Each row is a point. To make a cloud, some directions were put in groups of two or more. Within a group, all points are equally far from the middle, so they leave a hole (a ring in 2 directions, a hollow ball in 3). The other directions are filled evenly. Then the cloud was stretched, turned, moved and blurred a little. How many holes are there, and how many directions does each take, smallest first?

Cloud (14 x 2):
[[-21  24]
 [-61 -30]
 [-25  23]
 [ 35 -57]
 [ 64  -2]
 [  1 -59]
 [ 68 -37]
 [ -3  25]
 [-64 -25]
 [ 58 -47]
 [ 13 -60]
 [ 29 -58]
 [ 14 -59]
 [ 35 -57]]
Holes: 1 (2)

Cloud, 21 rows:
[[ 69  34  11]
 [-26  67  68]
 [ 43  45  -7]
 [ -5  52  73]
 [-63   8  23]
 [ 58 -13   6]
 [-69  24  41]
 [-25  72  49]
 [ 21  22 -17]
 [ 60  41  -4]
 [-44  50  74]
 [-57  15  75]
 [ 45  32 -13]
 [ 44  11 -21]
 [ 70  27   9]
 [-57   2  14]
 [ 53 -18 -13]
 [-34 -58  16]
 [ -2  63  70]
 [ -7  23  -8]
 [-35  64  42]]
Holes: 1 (3)

Cloud (29 x 4):
[[-19 -60  11 -52]
 [ -9  19  38 -23]
 [-51 -25  31  11]
 [  2  60 -37  34]
 [-21 -64  69 -25]
 [ 58 -30  25 -24]
 [ 43  -1 -44 -52]
 [ 59  10  -3  12]
 [-35 -47  76   0]
 [  4  10  49 -30]
 [-18 -68  25 -48]
 [-25 -10  49  52]
 [  1 -62  79 -28]
 [ 28 -73  14 -38]
 [ 45  -1 -13 -52]
 [-17  -6 -35  34]
 [ 50 -17  32 -39]
 [-43 -47  37 -20]
 [-38 -11   8  39]
 [ 33  -4  11  39]
 [  9 -48 -33 -64]
 [-27 -40  90   5]
 [-13  38 -56  28]
 [ 62  17 -28 -15]
 [ 27 -61 -28 -26]
 [-44   6 -13  27]
 [-23 -19  95  22]
 [  6 -71 -10 -56]
 [ 50 -27  39 -35]]
Holes: 2 (2, 2)

Cloud:
[[ 24  31  54   6 -30   3]
 [ 47 -11  -7  -7 -19 -25]
 [ 26  -3  14 -15  17  23]
 [ 30   8 -56   9  17  -1]
 [-20  53  14  31 -23  18]
 [ 48 -36 -28  54 -12   5]
 [ -3  15   7 -28  36  -3]
 [  8  39  -4  -6  35  34]
 [ 28 -46  32  45  21 -21]
 [ -4  41 -25  49  -3  15]
 [-28  26  27 -10   4  41]
 [ 21  36  11  22 -38  25]
 [-21  56  17 -26  44  22]
 [-21  60  -3 -11  21  28]
 [ 15  95 -16  19  38  60]
 [-15  13  41   3  33  50]
 [  7  22   7  11 -46  -6]
 [-27  33  38 -23  27  52]
 [ 58 -25 -33  -9  -9 -14]
 [ 23  25 -23 -32  15  -8]
 [-20  24 -17  42  29  31]
 [-25  33  -6   2   6 -12]
 [-16   6  33  46 -43  -1]
 [ 32  11 -33  -6 -34  29]
 [-24 -40 -18   7  32  -3]
 [-30 -12 -24 -22   6   5]
 [ 52   9  11  -6  28 -26]
 [-23  14  14  38 -18   4]
 [  2 -30 -16 -18  44   6]
 [  6  49  14  18 -25 -14]
 [ 26  63  23   1  27  11]
 [ 25  37 -19 -32  -2 -12]
 [  5 -69  11  12 -18 -16]
 [ 21  33  20 -22  24   0]
 [ -8  38 -29 -19  63   6]
 [-15   0   1 -20  -1   8]
 [ 22  27 -41   1  37  35]
 [-31  37  16  44  -1 -22]
 [-10 -10  25  16  48  59]
 [-32 -34   1  14  -5  -7]
 [ 28 -35 -17  34 -29  37]
 [  5  41 -10  21  -1  27]
 [ 32 -48 -31  37   5 -11]
 [ -1   5 -24 -25  67  31]
 [ 22 -19  -1  47   7  -3]
 [ 26 -38 -20 -39  25  16]
 [ 10  30  12  11  54  62]
 [-36  -7  32  39   1  18]
 [ -9 -37 -13  18   0  35]
 [  2   3 -21 -46  37   3]]
Holes: 0

Cloud:
[[  9   7 -63 -11  25  -6]
 [-13  42 -15   6 -56  79]
 [ 67 -42 -11  14 -28  -4]
 [ 16  23 -36 -29  43   7]
 [ 15 -13 -66  19  13  15]
 [ 27  26  38 -74  -2 -31]
 [-24  50  20 -34 -50  33]
 [  0  12 -10  -9 -38 -51]
 [ 18  -6 -40  55 -13 -28]
 [-54 -24  -1 -11 -24 -31]
 [ 43 -12  60 -50  16   1]
 [ 22  12 -74 -13  -2   0]
 [ 34 -28  -5 -35  31  29]
 [-27 -29 -52 -15 -20  -3]
 [-27  15 -95  37 -16 -37]
 [ 35  10 -86 -10 -16 -21]
 [-46 -20 -71   8  35 -22]
 [-10 -35  22  12 -24 -21]
 [-10  61  -1 -24 -73   2]
 [-68  36 -45  -7 -40 -21]
 [ 11  27  54 -16  -5  17]
 [ 52  -3  16 -16 -38  -4]
 [ 63  20  11 -42 -49   0]
 [ 65 -11   0 -33 -22  -1]
 [ 50 -17 -74 -15 -60 -23]
 [ 10  52 -31  -6  -8  -9]
 [-10   2  -7  49 -52   1]
 [ 32   7 -83  52 -27   2]
 [-50  26 -32 -22   0  20]
 [  8  -3 -73  43   3  15]
 [-74   9 -13 -43  14  -9]
 [ 66 -30 -67  65 -22   5]
 [-49 -24 -67  22 -20   2]
 [-36  52   2 -25  22  -8]
 [ 54  23 -22 -53  19 -13]
 [ 21   9 -60 -30  21 -11]
 [-21  15   6 -12  32 -53]
 [ 40   1  48 -27  18  -9]
 [ 17 -77 -33   6  16 -24]
 [-41  44 -66  26 -59  -4]
 [ 21  41 -27  -9  22   9]
 [-24 -23 -62  14 -27  21]
 [-13 -52 -37 -25 -11 -35]
 [ 58  22  34 -33 -63  32]
 [-44 -47  -8  15 -26 -11]
 [ 14 -11   1 -11 -69  -2]
 [  9  36 -56  -1 -37  66]
 [  2 -53  44 -18  21 -30]
 [-38 -12 -62  -7 -80 -17]
 [ 88 -11 -12 -15 -49  52]
 [-31  32 -18  11 -74  20]
 [  4 -45 -66 -19  -9 -40]
 [ -3  15 -29 -51 -65  21]
 [-68   0  18  -3  28   0]
 [ 16  20 -16 -13  52 -10]]
Holes: 1 (3)

Cloud:
[[ 13 -13   9 -48  -3 -66 -26 -23]
 [-15 -16  39 -20 -12 -41  -5  25]
 [  0  -9  16 -19  14 -46  39  28]
 [ 24 -20 -11  27 -13  62  48 -31]
 [ 21 -16  74  -5 -34  44 -47 -34]
 [-64  -7  -5  32 -18  21  -7  19]
 [ 26 -21  46   4 -13  84 -13 -43]
 [ -7  32  54  78 -20  19  31  51]
 [ 12 -19  41  26  -8  -7  47   1]
 [ 26  -5  58  12  -7  10 -26  34]
 [-61  -9 -52  26 -13 -29  42   0]
 [-21 -18  -9 -35  16  22 -18 -22]
 [-25  -9 -13  64 -29  29  31  39]
 [ 19  15  11  45  21  24   1   4]
 [-13   0 -37  46 -38 -10  44 -11]
 [ 23  46  48 -16  12   1   6 -23]
 [-19  41 -18  27 -10  18  47   5]
 [ -2  13  84 -23 -41  13 -15 -13]
 [-24 -11  -1 -43 -38 -60  37  -8]
 [ 14  45  -2  42 -56 -32  35 -26]
 [ -1 -21 -40  30 -56 -30   5  -3]
 [ 11 -15 -51 -52   5  -3   6 -41]
 [-32   8  -1  30 -30  25  26   8]
 [-27  29  -5 -91  -1 -23  23 -15]
 [-29   1  -4  16 -47  -1  27  10]
 [ 52  -3  32  51 -17   9  30  14]
 [ 27 -22  12 -13  17  42  14 -63]
 [  0  10   2  -1 -26  32  45  40]
 [-10 -25  23 -49  24  33 -49  -2]
 [ -7 -18 -22  14 -11  25  20 -37]
 [  8 -27  16 -42  33   6   8   7]
 [ 17  16  -7  36 -25  51 -19 -26]
 [ -2 -29  -2   6  17 -33 -42 -31]
 [ 11  17  29 -95 -21 -44  27 -28]
 [ 45   3  16  10  -1 -13  21  18]
 [ -6 -27  50  26 -25 -22 -28  15]
 [  0  -5  33 -11  23  79  14 -21]
 [ 25  -3   6  51 -49 -33 -20  13]
 [-36  13 -64 -10  -6 -37  28 -11]
 [ 14 -38  -1 -37   7 -37  17  -7]
 [ 46 -38  15 -49  18  33  19 -18]
 [-41 -18 -26  15 -16 -13  84  48]
 [  4  11 -12   5 -23  -4 -24  36]
 [-21 -40 -22 -29 -24 -79  35  -7]
 [ 12 -35  44   4 -16 -16 -45  12]
 [ -1 -13   4  26  -7  64  45 -10]
 [ 28  14  13  86 -12  68  16   7]
 [-11  15  13   9 -40  31  41  24]
 [  1 -17 -10 -43 -40 -35  24 -22]
 [ 49   5  16  10   0  10  -7  17]
 [-37 -20 -66  60  -4  -5  25   4]
 [ 13  18  27  80  -6  34   7  11]
 [ 27 -16   7 -50  37   1  25 -24]
 [  0  27  41 -52  -1 -43 -42 -20]
 [  1 -22  18 -13  29  23 -13 -31]
 [ 10  23  26  65 -36 -23  11  -6]
 [ 19  32  32  28 -33  69  46  36]
 [ -3  60  -2 -37 -22   8 -13 -13]
 [  7  19 -32 -27 -18 -13  37  21]
 [ 44  38  -8 -18  -2 -38  55   1]
 [-29 -18 -18 -46  14 -19 -13 -27]
 [-10 -11 -40  23  10  23  -5  53]
 [  9   5  21  38   6  -6 -25 -20]
 [ 57 -25   9 -24  -1 -31 -20 -32]
 [ -9 -43 -71 -15   8 -22  62  19]
 [-11 -38  47  27  -8  30   2  17]
 [ -2  13   4  -4 -34  15  74 -12]
 [ 28  44  48 -13 -46 -10 -47  17]
 [-15 -39  10  44   4 -15  23 -16]
 [  0  26  21  24 -34  65 -16 -15]
 [ 50 -32  45  -4 -15  49  20 -38]
 [-16  -5  -5 -22  18 -54  18 -36]
 [ 19   9  49  35 -56 -26 -58  15]
 [ 30 -20  11  80  10  16   7 -18]
 [ 12  17  20  68 -36  61 -14   7]
 [  6  -6 -23  -8 -54 -20 -13  -1]
 [-15 -23  22   7 -26 -33  16 -28]
 [ -8  24 -45  -3 -18 -50  70  39]
 [ 27  -3   2 -23   2 -60   5  -8]
 [-30  19 -18  72   8  -8  22  34]
 [ 11  52  39  50   2  44  25  15]
 [  4   6  -8  85 -39 -10  21  12]
 [-12  -9  29  73 -16 -28  33  43]
 [-21  20  -7  18 -46  -5  53  12]
 [ 23   5   6 -60  27  78  18 -14]
 [-21   8  19 -18  14  79 -13  -2]
 [ -2 -39  31   1 -25  27 -11   3]]
Holes: 2 (2, 2)

Cloud, 87 rows:
[[  3 -31   5  63  33  -7  -6 -60 -28]
 [ 29  19 -20 -20 -56  18 -48 -32 -30]
 [-22 -43 -33  55   0  93 -22   2 -12]
 [  8  32   3 -78 -13  16   8   5  13]
 [ 54 -11 -37 -10 -42  35  29 -29  12]
 [  7  -9  35 -51 -19  31  40  13  53]
 [ 27  23   3  85  -6  39 -33   4 -45]
 [ 62 -38 -17 -23 -25   5  31  75   8]
 [ 50  44  -9 -13   5 -12  56 -15  -3]
 [ 19  10 -13  -5 -56  68 -53  21  37]
 [ 23  27   4 -64  14 -19  -8 -30  40]
 [-35 -28  -7 -20 -92 -13 -11  -9  13]
 [-37 -56   1  12 -50 -24 -27  17  35]
 [ 29 -86 -21 -28  14  17 -20  31  42]
 [ -5 -19 -16  17  15 -46 -29 -18  47]
 [ 28   4 -33 -31 -22  38 -37  58 -23]
 [ 36 -42 -24 -51  -8  35   7  30 -19]
 [-32  13 -31  12  11  -2  19  27  51]
 [ 19  27  40 -34 -31   6 -58   0   4]
 [-38  -7 -14  40 -50  88 -51  34 -25]
 [-30  19  13 -42 -22  27 -47  16 -34]
 [  1  70 -25  13 -63  42 -30 -20  40]
 [ -5 -33  14 -10 -89 -16 -27 -66  -9]
 [-23  65  44 -19 -24  -6  14 -16  69]
 [ 39  11 -14  28 -15 -54 -14 -19  34]
 [  7  66 -22 -18 -32 -11 -34  -3   9]
 [  4 -32  20 -25   2 -51 -13 -38  56]
 [ 30  -6  -4 -21 -41  47  44  24 -20]
 [-28   7  51  25   3  30 -60  -1 -37]
 [  0  29  30 -32  15 -34  52 -30   9]
 [-14  15 -14 -17 -60  83 -53 -45  17]
 [ 44 -39 -53 -33   6  50 -16  40  20]
 [-62  45  -2  29 -14   2  21 -41  16]
 [ 23  -6 -38  30  37  24 -54  -6 -50]
 [-82 -49   8 -28  -3   5 -14 -32  39]
 [ 55  16 -15 -13 -32 -21 -37  23 -39]
 [-66   8  16  14 -18  -7  29 -64  20]
 [-27 -12 -35  38 -23  27  30 -61  44]
 [ 18  44  -6 -13  15   9 -70 -17  -2]
 [-16  66  17 -16 -28  11  54  14  10]
 [ 44 -53  -6  -6 -20  30 -53  46 -50]
 [  1 -27  32  41  42  36 -24  15 -35]
 [-24  -6   8 -17 -95  32 -43 -72   1]
 [-42 -20 -16 -31 -14  43 -84  12   7]
 [-16  19 -36 -31  22  38 -11 -51  74]
 [ 46  -3   0  11  31  32  60  51  10]
 [ 34  -5 -20 -18 -47  76 -32   0  28]
 [-48  -2 -23  48  34  -3 -29 -31  -1]
 [-54  -8 -16 -11 -70  15 -51  12  22]
 [-53 -20  -2 -46  30  56 -41  18  21]
 [ 23  82 -14  49 -36  22  24  11  20]
 [ -6 -66 -57  20  31  61   0  -8  37]
 [ 33 -79   8 -32  11  16  27  47  15]
 [ -5  47  32  -3 -35 -29  44 -26 -14]
 [  4 -54 -57 -27  25  24 -32 -21  35]
 [ 13  59  -1  -3 -19 -33 -22 -31  54]
 [  1 -21  22  -7 -77 -42   8 -62  15]
 [-23  35  30   3  29  -1  -6 -22 -40]
 [-39 -59 -32 -33 -42  35 -56 -29  27]
 [-48  75  18 -32 -35  47  -8   1  10]
 [ 24  75 -17  50  30  38  10  -2  26]
 [ 63 -10  12 -32  -3 -17   1 -31  29]
 [ 36  41  25 -13 -75  10 -45  14  16]
 [-55 -55  26  31 -32  -2 -64 -54  -4]
 [-38  21  14  71 -63  50 -47 -15  10]
 [-13 -38  52 -11 -48  11 -64 -10 -35]
 [  1  -7 -38  27 -81  45 -10 -55  11]
 [-18  -5  24  63  26  -2 -25 -21 -49]
 [-23 -28  36  -3  30  26 -55 -34  29]
 [ 70 -16 -33 -19  15 -18 -14  -7 -20]
 [ 22  38 -43 -18  -9  22  11  56  44]
 [ 56  -1 -26  11  33  60  38   5  11]
 [-82 -30  -5 -29   4  72 -34 -28  30]
 [-23  45  21  23 -48  14 -75 -22  31]
 [ 36  50  -1  21  58 -10 -29   3  20]
 [ 22  19  47  -1 -43 -65  24  -7  13]
 [  8  49   5 -34  38  26  58   5  52]
 [-14  27  46 -28 -79 -44   1 -33  12]
 [ 24 -55 -63   3  28  30  11 -30   5]
 [ -4 -59   9  38   3  -7  -9 -23  55]
 [ 24   2 -22 -20 -62   4  32  54  50]
 [ -9  -7  -5  31 -67  52 -25 -73 -30]
 [-43  19   2 -44  27  -4  30  14  55]
 [-47 -50  30  29  15  37 -37 -17  38]
 [  3  28   2   8 -10 -19   1  84  11]
 [ 37  21 -26  29 -19  18 -37  84 -16]
 [-42 -47  -6  38   5  41  13  -7  60]]
Holes: 2 (3, 6)
